Every row gives one point. The window is the flat piece filled in between its corners: a triangle in 3 columns, a solid with four corners in 4, and so on. A path goes straight from each point to the next, and from the last back to the first. List the points from which the path goes on through the window.

Window (3 x 3):
6,19,21
-21,-44,-10
5,-23,-2
Path:
(1): -8,-44,4
(2): -10,-39,23
(3): 4,-19,-11
(4): 1,16,-7
(5): -2,-14,35
(6): 4,-36,15
(7): 2,-4,-26
(8): -5,-32,-28
(9): -10,-46,2
(10): -19,-60,14
(11): -19,-35,-15
(12): -4,-34,-24
Through the window after points: 2, 4, 6, 10

Window, 4 rows:
14,13,-10,10
12,-31,22,-50
-17,-5,-23,9
-60,45,-2,32
Path:
(1): -21,-19,-9,19
(2): 5,-38,15,9
(3): 6,12,-3,-60
(4): -60,37,-9,11
(5): -56,14,28,41
(6): -13,3,23,22
(7): -13,14,-11,-15
(8): -18,12,-19,-5
(9): -31,-26,-13,57
(10): -35,25,7,33
(11): -38,44,-25,1
(12): -51,50,-10,17
(13): -51,6,19,56
(14): 32,-58,43,-26
(15): 17,-27,-3,-51
(16): -12,10,-29,-3
Through the window after points: 2, 6, 8, 10, 12, 16

Window, 4 rows:
-3,21,10,40
5,15,-26,-2
7,-2,2,37
-41,-10,-18,-33
Path:
(1): -2,20,-19,60
(2): -13,1,-5,43
(3): 21,13,33,35
(4): 11,-4,11,28
(5): -3,3,-12,39
(6): -33,-16,-48,1
(7): 1,1,1,-23
(8): 19,13,16,0
Through the window after points: 4

Window, 6 rows:
-1,27,-5,17,31,4
-12,-2,0,-36,32,-20
6,6,-10,-12,-60,2
21,7,21,-9,-55,-14
-21,26,-1,17,3,-19
-14,-44,12,-22,28,-18
Path:
(1): 19,21,-27,-14,20,-38
(2): 13,23,-22,8,-16,-30
(3): -11,29,25,1,-43,12
(4): -5,6,10,-18,-19,-3
(5): 18,-9,-10,-12,-14,-33
(6): 18,-6,-25,-4,0,-31
(7): -18,-2,4,-11,11,4
(8): -13,19,16,0,-4,9
Through the window after points: 4

Window (8 x 8):
-8,9,-20,20,21,7,13,9
-2,-15,0,18,29,-1,1,10
-8,24,28,5,9,25,30,19
-19,-2,-12,-28,-7,20,8,-4
13,-19,-30,17,-6,-7,-25,7
-20,-1,-11,9,-1,-10,-19,-5
-7,11,-16,-27,4,6,-30,-6
15,-3,-16,-12,-2,-60,-30,16
Path:
(1): 21,-1,-6,9,7,-15,-5,-19
(2): -22,-1,-28,-2,-8,-4,-23,29
(3): -22,-1,0,-11,7,35,-19,25
(4): 2,3,-12,10,2,6,19,-13
(5): 0,-3,-7,8,4,-7,-9,-15
(6): -31,0,-11,1,5,-12,-18,29
(7): -7,-20,-31,-5,3,3,-18,31
(8): 1,-3,-18,0,7,-8,-18,-15
(9): 9,3,-10,5,9,-24,-11,-14
(10): -5,-1,-15,0,4,-13,-27,16
(11): -8,0,-8,9,10,-1,-11,15
(12): 8,3,-7,9,9,-8,0,-4
Through the window after points: 5

Window:
11,-2,5,-13,-33,8,-18,1,-22
27,10,15,37,52,24,-3,-33,33
16,3,-20,5,-47,-18,23,0,3
-10,-14,-2,-37,11,-15,55,60,1
0,51,43,-42,34,-6,12,0,-1
24,47,52,-5,36,24,0,27,7
5,-13,22,28,-31,24,13,-20,1
11,-10,18,43,-16,-17,-14,-21,9
-23,7,-16,3,-33,-6,19,23,-26
Path:
(1): -8,12,-3,-4,-34,4,-11,16,30
(2): 33,-9,-3,-3,-20,-17,35,-8,-45
(3): 25,-2,17,13,24,7,10,-10,0
(4): -7,20,-6,17,8,17,2,-4,48
(5): -16,28,23,-6,-21,17,-12,-20,19
(6): 47,22,25,21,19,-15,14,-5,-36
(7): -1,-2,3,-21,5,-11,48,37,-17
(8): -15,-5,0,-24,-1,-6,20,41,19
(9): -4,9,8,-12,-20,4,-2,8,0
(10): 16,5,7,-5,-9,0,3,4,-39
(11): 33,6,9,29,-4,0,21,12,-17
(12): -22,16,10,-14,-5,0,14,9,16
(13): -11,29,13,-14,-7,13,-21,1,39
(14): 21,1,27,27,-6,0,30,-12,-46
(15): 20,1,13,32,-10,15,25,-13,-16
(16): -9,-12,22,3,-32,15,-8,-13,31
Through the window after points: 1, 3, 7, 9, 15

Window (9 x 9):
14,-8,-60,-60,6,-9,-19,9,-1
-19,-18,21,-15,-44,-15,17,-12,21
32,16,41,-6,-11,27,-16,-17,-20
3,3,23,-31,15,-2,2,-29,-20
-22,10,-4,4,6,11,8,18,-22
45,1,-12,-15,36,-50,-9,2,3
8,40,-15,-7,22,-39,-43,-33,20
-4,41,24,-8,12,-53,-6,44,14
-13,-30,39,-23,33,-13,-42,-40,-7
Path:
(1): 7,-12,-11,-18,-15,-41,-39,-14,-23
(2): -1,3,-4,10,-6,-48,-21,-10,-31
(3): 2,27,9,-27,24,16,-10,-14,16
(4): 12,2,7,-27,21,-6,-2,1,6
(5): 3,13,-11,-29,-2,-43,-20,-20,-31
(6): 15,10,0,-18,15,-36,-16,-6,-17
(7): 22,-3,10,-17,23,-21,6,4,27
(8): -5,12,7,-34,20,8,12,9,13
(9): -7,8,2,-14,-16,-28,-22,-8,-7
(10): 20,4,7,-29,3,-33,-12,-16,-18
(11): 20,0,14,-24,26,-9,-8,-22,19
(12): 8,28,-10,-23,41,-5,-6,-7,22
Through the window after points: 2, 4, 6, 12

Window (11 x 11):
-21,-21,27,26,-11,6,9,-26,21,22,-5
12,3,-28,-24,6,-26,16,-29,-1,-7,23
7,-6,-29,-8,-26,9,14,-6,-9,-19,36
2,-5,15,-1,13,8,-37,12,22,34,-1
13,-29,26,7,3,18,4,-21,-1,-5,1
4,-2,37,-7,-18,9,-2,-1,16,11,-16
16,1,-27,12,-4,2,30,7,-3,-21,7
-34,-8,25,-25,28,-10,-28,27,-3,46,-5
17,-20,26,-19,8,-20,-9,22,8,47,17
6,4,23,18,-9,23,13,-30,-8,24,0
18,-5,-25,0,-16,-28,-3,-4,-23,-11,13
Path:
(1): 3,7,31,22,-25,-15,-6,-19,-1,-14,22
(2): -9,-26,-8,0,11,20,18,-13,12,41,-16
(3): -4,-36,-9,-17,2,-2,-9,-9,-7,6,-21
(4): 6,33,35,13,6,3,12,-1,6,21,39
(5): -2,-4,28,2,8,3,-8,-4,3,14,8
(6): 0,-34,-8,-12,-8,15,17,-1,7,34,-20
(7): 7,-22,-6,3,2,22,18,-15,-1,24,-11
(8): 7,12,41,9,-12,-4,-10,-15,-6,3,24
(9): 6,8,33,11,9,-8,2,1,15,16,31
(10): 11,-22,-9,-22,0,-6,-8,-2,-1,19,-1
(11): 5,-17,-1,-3,-12,11,2,-9,-4,16,-7
(12): 4,6,21,13,-2,-20,1,-13,-1,-5,19
(13): -7,13,6,-2,-2,-13,-3,4,-3,1,60
(14): 12,-13,0,-9,7,-2,-12,-3,9,22,-15
(15): 21,-43,-20,-16,-7,2,3,-14,-3,8,-16
(16): -15,13,30,19,7,-6,2,3,6,26,32
Through the window after points: 1, 3, 7, 9, 11, 13

Window:
6,-50,25,-15,-23,9,-12,-40,21,16,-12,-21
-30,31,-16,10,-24,13,-48,-32,16,5,-7,-3
-1,10,8,-1,-20,24,-48,54,11,3,4,-32
-22,-12,25,-13,17,-19,24,33,-17,-5,4,1
7,41,-16,-1,21,-3,10,13,29,15,2,-12
11,-14,18,-24,-35,-1,13,-32,45,-25,36,2
-41,17,28,-18,-12,-28,9,2,29,15,-26,-30
30,-7,-53,0,20,-14,-36,37,-10,-45,-2,17
29,-23,3,-58,1,37,-30,6,-20,-7,-33,-24
18,-18,2,-22,-24,1,23,6,9,-13,-12,35
-33,3,-60,-23,2,35,-1,2,-1,19,-24,-19
23,-12,17,18,-34,-7,-8,30,-16,-22,26,-45
Path:
(1): -22,7,-30,-42,-25,-1,-9,22,-6,29,0,-7
(2): -5,3,-22,10,14,31,-11,-1,16,-14,-17,-20
(3): -5,5,24,16,14,27,-6,-8,22,-15,-46,-14
(4): -10,5,-13,-14,-27,-8,-13,13,10,7,16,-11
(5): 4,-3,-16,-19,-16,0,-21,5,1,7,0,-5
(6): 7,-3,-7,10,-5,32,-3,-2,27,-26,-19,-23
(7): -19,15,-5,13,-25,19,-26,-13,14,-15,-4,-16
(8): -13,15,-12,-7,-15,-1,-33,-13,7,13,-3,-3
(9): 12,-6,1,-29,-23,-8,0,-7,15,-1,15,0
(10): 2,-9,15,12,-8,26,15,5,29,-37,-9,-4
(11): -2,-20,13,-9,5,11,12,8,29,-25,-11,-27
(12): 10,8,-7,-24,-10,-5,-3,5,1,13,7,-2
Through the window after points: 1, 7, 9

Window:
-16,45,-21,-47,20,10,5,24,-38,-7,-16,-34,-4,0
-34,-24,31,-13,18,-3,-43,-18,15,-23,12,55,-7,13
-9,9,14,10,-5,-32,-22,32,-3,-43,24,-2,-4,13
-32,-29,-38,-1,-31,-11,4,29,9,9,24,14,17,7
0,-20,25,31,6,-36,52,-25,-32,22,13,18,-31,-30
8,7,-6,-8,-2,-9,4,41,-54,-2,-24,9,24,21
-9,-11,-23,16,-8,-6,-11,9,17,-25,21,35,26,-11
-26,27,-23,0,2,-8,-22,44,16,-33,5,30,-27,16
7,34,8,-8,4,15,-12,15,0,39,17,-19,-8,27
-1,-3,36,9,20,11,23,-10,-21,4,-27,-22,-2,22
3,-28,-4,5,-30,48,18,-1,-57,-13,11,3,-9,37
-27,25,10,34,-39,-25,-24,-14,12,-7,16,34,-13,25
4,1,-20,22,6,-23,-7,-5,-31,18,-11,-10,-8,16
27,20,0,-26,4,-60,32,-27,10,27,16,34,-32,49
Path:
(1): -20,3,2,13,-1,-23,1,2,-5,-6,19,21,-2,24
(2): -36,17,-18,31,14,5,24,0,-21,8,30,-2,-8,33
(3): 17,-9,11,-27,-18,-6,-11,-4,-10,-1,-19,25,-5,10
(4): -7,4,-5,-10,-28,-9,7,7,-3,-6,-11,8,-9,-6
(5): -19,0,-22,4,23,-13,-9,29,-2,15,40,14,5,49
(6): -23,19,1,21,20,-22,3,1,0,-6,24,28,-7,16
(7): 2,-16,-3,-1,-28,-10,-8,15,-9,-5,4,11,-2,18
(8): 13,-14,-7,20,-37,19,-21,10,11,11,-19,16,-21,-7
Through the window after points: 4

Window, 14 rows:
-8,21,10,7,27,-40,33,20,-21,-26,15,5,0,-8
31,5,28,4,9,-11,-10,10,-10,-7,-2,-6,27,-11
13,9,-22,20,-1,24,15,20,-8,27,47,8,-17,-10
-19,-2,-6,-17,-4,-34,32,56,-29,-9,9,17,21,-30
26,-27,-18,6,31,-38,10,35,-11,-31,-37,-7,20,-18
13,-5,28,-14,11,17,7,8,26,-1,37,-10,-35,25
-45,-10,60,15,36,14,1,-17,-16,-17,13,-7,19,-1
38,29,-10,-31,18,10,11,-14,-35,4,-6,19,-35,-31
2,12,-40,29,13,34,-3,6,-17,-20,3,-1,25,20
7,9,30,19,1,-27,-31,44,0,-6,-25,2,-4,-6
-20,0,-2,10,24,-7,5,-26,8,13,-13,-8,35,15
38,-29,14,-6,-4,-25,-2,-7,-11,1,-7,15,0,3
8,-29,-20,-15,23,-22,-5,-6,-34,15,1,-21,16,7
20,-11,-12,-8,19,-22,-27,3,-9,9,-2,28,28,-13
Path:
(1): 5,-3,-2,-7,3,-13,-5,-4,1,-18,2,2,9,-16
(2): -5,-7,-2,1,0,-21,0,12,-3,-12,14,-5,2,-21
(3): 26,7,10,-4,24,2,7,15,-17,-1,-5,10,11,8
(4): 4,-3,40,2,33,-8,24,32,-43,15,-6,33,-1,1
(5): 19,6,-15,1,-10,-9,-21,-11,29,-32,7,-15,7,-19
(6): -3,-10,-4,3,1,-5,-7,-19,-13,-8,14,-10,3,-25
(7): 18,-1,-9,-4,27,-11,7,29,-14,3,-12,26,9,18
(8): 14,2,12,12,18,-11,3,21,-12,1,-7,10,3,-1
Through the window after points: 2

Window, 14 rows:
-30,-17,-11,31,-11,14,-15,0,-7,19,-26,-23,3,-10
-12,4,-12,-11,-15,-20,-15,4,-11,21,-20,7,-25,17
-18,-10,-36,-26,12,1,-11,33,14,2,-7,20,-28,23
3,-23,-17,10,25,18,10,25,-24,21,-1,-6,-26,-23
22,22,8,-6,23,21,12,-13,1,17,18,-29,27,15
5,13,-19,-35,7,0,-8,5,17,3,48,17,10,-27
15,-39,-15,3,-16,-7,-2,12,-1,-11,-30,-3,-11,-22
34,1,-60,-31,14,20,20,-3,-25,-28,-12,6,-32,-17
6,21,0,18,34,-21,-5,35,3,28,-16,29,11,-23
33,18,-4,31,17,-7,28,-15,47,-6,16,21,-4,-34
4,13,2,-22,2,1,30,4,-10,-4,-20,15,-6,-32
-17,17,-9,2,-38,-30,-2,21,4,0,-17,-27,-3,-10
-11,-17,13,16,41,-25,8,1,-23,-8,-18,9,9,14
9,18,-2,20,-13,15,-14,16,18,-5,37,7,16,29
Path:
(1): 23,2,-2,3,20,-6,-25,19,15,-21,-21,-1,-48,-5
(2): -4,2,-1,-4,21,15,-31,16,-13,-9,1,-13,-16,-3
(3): -20,-23,-9,42,-7,-29,40,-12,1,26,-34,11,29,-2
(4): 6,-13,-21,10,6,-3,39,-10,16,13,-18,7,18,10
(5): 32,36,6,21,19,-1,-14,8,27,-17,37,13,-34,-58
(6): 10,12,20,-29,13,11,-5,10,8,3,-19,4,-20,-42
(7): 1,7,-31,15,-5,-12,39,-3,-15,1,5,3,19,15
(8): 17,-5,-23,-6,-8,-16,20,6,5,35,21,8,21,-13
(9): -7,21,-4,-12,17,11,-22,12,13,-21,17,10,-10,-14
(10): 10,14,13,-9,40,5,-24,25,-8,0,-11,7,-7,-9
(11): 2,-19,-48,6,-32,-5,33,-9,30,0,12,6,-7,0
(12): -22,-6,-26,1,-12,-1,19,7,-2,25,3,7,20,-5
Through the window after points: 2, 4, 6, 8, 10, 12

Window (14 x 14):
17,-23,-40,-1,18,5,-17,-31,11,14,12,16,9,7
19,-60,-7,14,15,-10,5,14,22,-20,-40,17,0,-8
15,-23,-11,-31,10,-11,-35,12,26,-23,6,32,-9,14
0,1,-10,35,-24,-5,10,-18,5,0,-28,17,-42,0
15,16,-37,-20,-8,0,-1,-13,7,16,-22,-4,-13,10
0,-15,13,11,-24,38,-2,15,15,0,-11,0,-9,-17
27,-12,12,-5,8,6,11,10,27,6,37,21,6,8
15,10,-4,29,17,-5,-18,-12,-29,17,-14,9,12,3
-10,2,-10,2,35,14,15,9,17,-11,35,19,14,11
-10,-2,13,29,2,-2,15,-35,11,15,-29,4,-3,-21
-23,-22,-9,-9,12,-18,-15,37,26,-10,31,-14,-4,18
-12,-29,32,6,12,-2,12,24,-19,-29,26,0,-14,-15
7,9,-1,25,25,-12,-7,7,-5,-6,-16,-9,-44,-21
38,-10,-15,-4,15,-8,-15,-13,27,-34,2,3,-5,23
Path:
(1): 2,-7,-6,4,11,-6,-2,8,9,-14,4,11,-6,-15
(2): 11,-14,7,8,15,3,-8,2,0,-5,1,4,-15,14
(3): 18,-13,0,1,17,6,-5,-11,14,-6,-12,-5,-25,39
(4): 9,-7,-30,9,1,-10,-9,4,14,1,-2,29,16,-35
(5): 20,-15,-14,17,-1,-9,-1,7,4,-13,-4,12,9,-21
(6): 15,-26,-7,-1,16,0,-3,-6,23,-5,-9,10,-10,15
(7): 11,-25,1,4,26,16,4,-1,20,0,-8,9,-16,32
(8): 1,3,-12,4,-14,-11,-3,-1,0,-11,20,13,12,-25
(9): 8,-5,-16,-3,-4,-11,-1,-6,12,-4,0,6,4,-14
(10): 4,-22,3,3,21,30,2,6,13,7,-11,17,-14,43
(11): -7,-28,5,3,27,14,0,-7,2,-1,-12,2,-30,26
(12): 16,-8,-30,11,-3,-14,-9,-4,14,-8,-15,11,4,-17
Through the window after points: 1, 5

Window, 14 rows:
-39,6,32,24,-6,22,4,-7,-5,-10,9,4,-6,20
-18,16,46,-14,4,-11,-21,9,30,11,-16,1,-14,16
-31,-11,50,-21,-17,-3,-13,-28,-16,-30,-32,2,-14,18
58,27,-12,39,-25,12,4,15,3,38,-30,-11,-25,-44
9,-17,0,7,1,30,-43,3,12,31,-23,-23,9,3
17,-15,44,2,0,-8,-2,-14,15,-43,5,1,0,26
-13,-10,30,-1,-12,-23,-25,-38,0,25,13,16,-19,7
-15,-32,-31,-12,-7,-6,-19,31,23,12,-25,9,-12,20
-9,21,29,-23,-44,6,-15,-26,16,-33,7,1,5,32
2,-26,-8,-36,-13,-8,-26,55,2,-3,6,-21,15,-22
31,9,-14,60,-30,-10,9,-7,39,51,-35,-46,-2,-59
-10,26,9,13,7,-19,-16,-19,-15,-5,-18,-9,15,25
37,15,0,38,-21,6,10,-7,27,40,-37,16,27,-59
-20,-5,4,-38,21,8,6,-21,11,9,-3,-8,-14,11
Path:
(1): -11,4,14,8,-6,7,-31,-10,21,6,-9,-5,-2,-16
(2): 4,1,5,-23,-29,-9,21,15,-19,23,-19,-4,7,30
(3): 1,-11,20,-5,-13,0,7,-9,5,16,-8,-4,-1,14
(4): -21,19,-1,-10,28,4,-25,-17,27,-16,-7,-11,-22,-20
(5): -20,12,14,13,-2,2,-36,-15,28,-8,-9,-2,-18,-24
(6): 9,-1,21,-10,-22,-2,9,-11,-9,10,-4,0,4,31
(7): 3,-7,21,6,-14,-12,16,6,6,29,-19,-4,-9,27
(8): 4,13,4,15,-6,16,-44,-31,26,-24,-10,7,2,-40
(9): -21,22,16,13,-7,0,-19,-16,20,-19,-9,9,-7,-22
(10): 33,-13,30,-6,-21,-2,12,-12,-5,29,-20,-28,6,19
(11): 14,-12,30,10,-18,9,24,12,22,51,-32,-15,3,18
(12): -1,13,-2,25,-13,-3,-14,-7,13,4,-11,-12,-8,-24
Through the window after points: 3, 5, 11

Window (14 x 14):
18,-3,10,27,1,1,10,28,-4,-9,27,1,-29,-18
-18,-3,-2,-34,12,14,16,-3,13,2,8,9,-29,46
34,-46,31,14,48,9,-36,4,-21,20,6,9,11,42
-14,-13,7,-2,13,-28,4,-14,10,-24,-10,23,21,9
8,-22,-23,23,16,-12,-20,-11,-21,5,-1,-4,-8,15
-14,7,-8,24,29,6,-17,36,17,5,-10,12,21,-8
3,15,-7,10,29,3,16,13,-27,-5,18,22,25,-3
2,-21,26,29,-1,-30,12,2,13,20,-15,-6,-7,36
-1,-12,9,1,-16,-12,-4,14,-15,39,-2,10,-31,-9
24,-25,6,16,19,48,2,-19,-19,4,-16,-11,-38,22
44,-12,8,3,12,1,-17,-23,-10,-2,4,-12,8,9
6,-27,-6,10,-26,23,0,-18,6,26,30,8,34,-44
33,29,26,40,44,9,2,5,16,-3,37,15,-59,-15
-31,-20,60,-3,9,10,3,-23,27,14,22,-20,23,4
Path:
(1): 2,-29,2,-7,36,-11,-2,25,9,-4,12,-7,-7,-19
(2): 12,2,19,43,-11,22,-7,-30,-16,27,-1,25,1,41
(3): 3,2,17,24,-14,14,3,-14,4,10,10,14,-14,10
(4): 6,-53,-19,-24,45,-16,-14,10,-5,18,2,-9,55,-21
(5): 21,-13,1,6,22,7,15,4,0,8,12,3,-4,2
(6): -28,9,36,22,-17,11,-42,-18,5,10,26,20,-16,-8
(7): 4,4,-14,32,-2,19,-15,1,-19,-3,2,18,8,19
(8): 17,-25,21,-3,29,11,17,-9,-3,12,5,-9,-14,-2
(9): 17,-46,9,3,35,-8,18,-16,15,6,5,-14,-29,-11
(10): 28,5,11,14,11,6,-16,-7,-9,2,10,3,0,9
(11): -12,0,7,12,-7,-4,-13,-9,-5,-5,20,15,-7,7
(12): 24,-4,10,15,33,-3,19,5,16,6,-3,-4,-12,-12
Through the window after points: 5, 7, 9
